Every row gives one point. To make a cloud, some directions were put in groups of two or more. Within a group, all points are equally far from the middle, so they leave a hole (a ring in 2 directions, a hollow ball in 3). The other directions are filled evenly. Then the cloud was stretched, turned, moved and blurred a little. Count the holes, and give their numbers of directions, smallest first.
(in the rows, 128 means zero)

Cloud (19 x 3)
array([[112, 125,  97],
       [133,  79, 160],
       [ 77, 132, 120],
       [163,  91, 175],
       [169, 118, 197],
       [141, 102,  88],
       [131, 123,  87],
       [ 75, 142, 144],
       [ 97, 148, 176],
       [ 96,  94, 219],
       [108, 150, 155],
       [117,  79, 174],
       [148,  93, 188],
       [113, 108, 218],
       [ 79, 135, 212],
       [157,  90, 177],
       [117,  91, 205],
       [ 78,  73, 150],
       [151, 101, 196]])
Holes: 1 (2)

Cloud (19 x 3)
array([[174,  86, 132],
       [ 49, 132, 120],
       [210, 129, 160],
       [124, 151,  69],
       [145,  74, 137],
       [151, 189, 161],
       [214, 118, 146],
       [136, 170, 180],
       [145,  79, 191],
       [105, 193, 123],
       [153, 116,  75],
       [152, 154, 188],
       [203, 101, 125],
       [129,  62, 155],
       [116, 188,  85],
       [ 98,  96, 106],
       [188, 103, 167],
       [155, 112,  78],
       [110,  85, 110]])
Holes: 1 (2)

Cloud (28 x 4)
array([[210,  77, 129, 167],
       [214, 104, 116, 120],
       [139, 112,  71, 113],
       [116, 111,  77, 110],
       [194, 136, 173, 118],
       [137, 124, 101, 148],
       [148, 133, 123, 175],
       [ 79, 137, 136,  89],
       [175,  43, 108, 196],
       [215,  93, 104, 102],
       [203, 130, 104, 127],
       [ 98, 182, 167,  77],
       [ 88, 162, 100,  79],
       [217, 154, 118, 100],
       [ 92, 181, 112,  97],
       [211,  66, 119, 155],
       [118, 127, 126, 173],
       [ 94, 102, 151,  93],
       [ 98, 161, 116, 122],
       [ 92, 110, 126,  58],
       [213, 149, 136, 144],
       [215, 150, 114,  88],
       [128,  96, 103, 160],
       [ 78, 114, 161, 134],
       [101, 119, 164,  98],
       [211,  35, 116, 153],
       [ 85, 150, 116, 107],
       [177,  54, 113,  64]])
Holes: 1 (2)

Cloud (55 x 6)
array([[ 59, 109, 103, 131, 106,  61],
       [  7, 124, 121, 164, 104, 132],
       [137, 194, 103, 155, 120, 168],
       [ 99, 137, 167,  89, 123, 121],
       [137, 168, 187, 121, 126, 114],
       [152, 147, 134, 177,  90, 168],
       [ 35, 156,  97, 184, 131, 138],
       [ 58, 134,  88, 107, 157, 159],
       [105, 185, 120,  94, 128, 189],
       [151, 167, 112, 149, 139,  78],
       [ 97, 146, 123, 123, 125, 206],
       [136, 160, 163, 178,  91,  98],
       [ 94,  86, 137, 172, 144,  78],
       [ 76,  56, 104, 145, 148, 113],
       [138, 102, 140, 156,  86,  94],
       [ 85, 152,  74, 149,  94, 149],
       [ 90, 173,  91,  96, 159, 176],
       [ 95, 136, 164, 154, 124, 162],
       [116, 104, 155,  82, 169, 151],
       [195, 134, 131, 120, 144, 116],
       [106, 135, 113, 161, 180, 104],
       [ 90, 174, 114, 186, 140,  87],
       [113, 200, 145,  85,  93, 145],
       [ 56, 185, 106, 171, 131, 104],
       [141, 116, 140, 188, 141, 143],
       [ 84, 101, 151,  90, 172, 112],
       [150, 131,  80,  77, 127, 121],
       [ 46, 119, 124, 141,  84, 112],
       [ 91, 109, 145, 133, 120, 173],
       [129, 215, 161, 138, 133, 141],
       [168, 210, 113, 137, 137, 129],
       [ 53, 190, 125, 108, 147, 157],
       [ 98, 112,  86, 172, 166, 103],
       [ 38, 135,  99, 113, 163, 103],
       [ 79, 118, 101, 109, 121,  83],
       [175, 166,  98, 182, 109,  98],
       [ 91, 111,  94,  98, 151, 113],
       [123, 139, 153, 177, 115, 156],
       [135, 172, 131, 135,  99, 186],
       [113, 176, 139, 119,  58, 125],
       [ 31, 121,  97, 124, 134, 112],
       [124, 151, 120, 129, 183,  97],
       [ 54,  80, 138, 150, 138,  65],
       [ 78, 220, 126, 137, 126, 117],
       [147, 155,  60, 127, 127, 120],
       [128, 183, 100, 158,  94, 173],
       [ 61, 108, 161, 161, 102, 117],
       [115, 177,  94, 143,  53, 139],
       [123, 152,  63, 108, 132, 144],
       [132, 158, 124, 124, 141,  49],
       [141, 126,  77, 172, 118,  75],
       [153, 184, 129, 129,  89, 183],
       [ 92, 152, 168, 111, 134, 173],
       [142, 198,  93, 127, 138, 107],
       [108, 114, 120, 107, 137,  73]])
Holes: 1 (3)

Cloud (78 x 8)
array([[122, 186,  87,  72, 114, 101, 173, 154],
       [187,  73,  62, 119, 109, 162,  97, 157],
       [154, 191,  85,  81,  94,  99, 138, 129],
       [183, 108,  97,  82, 209, 123, 146, 120],
       [149,  93,  60, 120, 158,  74, 119, 186],
       [166,  79,  53, 112, 108, 152, 104, 176],
       [140, 136, 108, 130, 186, 186, 160,  82],
       [127, 105,  43,  95, 103, 109, 134,  28],
       [212, 113, 162, 119, 184, 141, 137, 130],
       [215, 161,  69, 148, 143,  79, 151, 123],
       [ 67, 113, 103, 164, 146,  89, 165,  86],
       [198,  81, 109,  77, 120, 167, 103, 103],
       [132,  99,  90,  55, 101, 136, 173, 172],
       [ 70,  64, 123, 148, 119, 128, 141, 183],
       [171, 115, 149, 114, 193,  94, 126, 119],
       [125, 163, 134, 160, 150,  51, 177,  98],
       [ 85, 128, 116, 162, 180,  84, 143, 130],
       [146, 155, 101, 178, 145, 156, 143, 107],
       [176,  85, 113, 209, 109, 103, 171, 131],
       [218, 154,  64, 142,  98,  94, 121, 109],
       [216, 108,  88, 100, 177, 148, 120, 153],
       [141, 116, 104, 132,  76, 151, 183, 156],
       [ 59, 117,  76,  84, 134, 111, 134, 138],
       [145, 169,  26, 134, 107,  76, 100, 137],
       [ 93, 144,  70, 112,  65,  29, 135,  96],
       [191, 126,  85, 194, 126,  83, 103,  94],
       [190,  45, 158, 121, 162, 151, 187, 145],
       [ 88, 153, 112,  74, 147, 113, 140, 187],
       [ 65, 114,  61, 156,  78,  86, 165, 140],
       [174,  97,  23, 156,  98,  91, 132, 150],
       [183,  55, 142, 174, 143, 111, 112, 180],
       [116,  86,  69,  59, 150,  89, 133, 133],
       [152, 115, 111, 118, 205, 194, 174, 124],
       [189,  63, 145, 139, 137, 116, 200, 125],
       [224, 126,  72, 174, 153, 138, 146, 108],
       [116,  98, 112, 179, 135,  35, 181,  85],
       [122, 170, 110,  62, 133, 121, 148, 187],
       [218, 153,  58, 105, 104, 105, 148, 156],
       [ 69, 143, 128, 107, 113,  62, 189, 130],
       [116, 148,  88, 138,  83, 100, 175, 197],
       [213, 153,  78,  89,  83, 143, 136, 124],
       [145, 128, 108, 121,  60, 117, 130, 206],
       [121, 125, 154, 103, 202, 104, 177, 165],
       [ 70,  99,  95, 147, 133, 119, 180,  68],
       [153, 108, 151, 160, 114, 124, 180, 193],
       [174,  86,  99, 142, 199, 145, 160, 154],
       [168, 162,  93, 191, 155,  58, 139, 116],
       [ 72,  72, 107, 210, 114,  78, 152, 130],
       [131,  81,  99,  60, 120,  58, 153, 141],
       [187, 140,  92,  75, 143, 118, 101, 169],
       [ 83, 127, 100, 167, 154,  77, 175,  89],
       [190, 137, 112,  92, 176,  81, 120, 172],
       [159,  88, 170, 177, 114,  65, 159, 130],
       [161, 140, 100,  65, 125, 182, 130, 182],
       [138,  88, 103, 109, 104,  12, 154, 145],
       [207, 124,  19, 125, 109, 140, 142, 123],
       [109, 124, 101,  99,  68,  22, 127, 123],
       [218, 147,  79, 170, 121,  88, 126, 100],
       [115, 157,  64, 128, 115, 139,  95, 170],
       [162, 106,  55, 135,  49, 150, 124,  75],
       [202, 156,  81,  93,  82, 126, 131,  97],
       [ 91,  64, 157, 119, 140, 127, 176, 168],
       [146, 179,  70,  82, 108,  41, 140, 189],
       [187,  86, 164,  91, 167, 107, 169,  67],
       [168,  74, 146, 160, 144,  65, 151, 220],
       [169, 102, 122, 105, 189,  72, 163, 193],
       [165, 104, 113, 124, 188,  70, 139, 206],
       [146, 144,  45,  78,  92, 115, 181, 147],
       [140, 133, 151, 136, 171, 124, 156, 221],
       [117, 176, 113,  94,  80,  54, 114, 142],
       [138,  80, 182, 111, 138, 184, 156, 100],
       [179,  61,  97, 138, 157, 105, 128, 194],
       [158, 122,  97,  94, 175,  77, 106, 128],
       [184, 124,  95, 123,  60,  87, 112, 186],
       [ 66, 121, 115, 175, 111, 104, 117,  89],
       [113,  86,  73,  62, 144,  80, 132, 150],
       [157, 166, 126,  65, 132, 175, 154, 156],
       [120,  96,  87,  84,  70,  80, 160, 159]])
Holes: 3 (2, 2, 3)
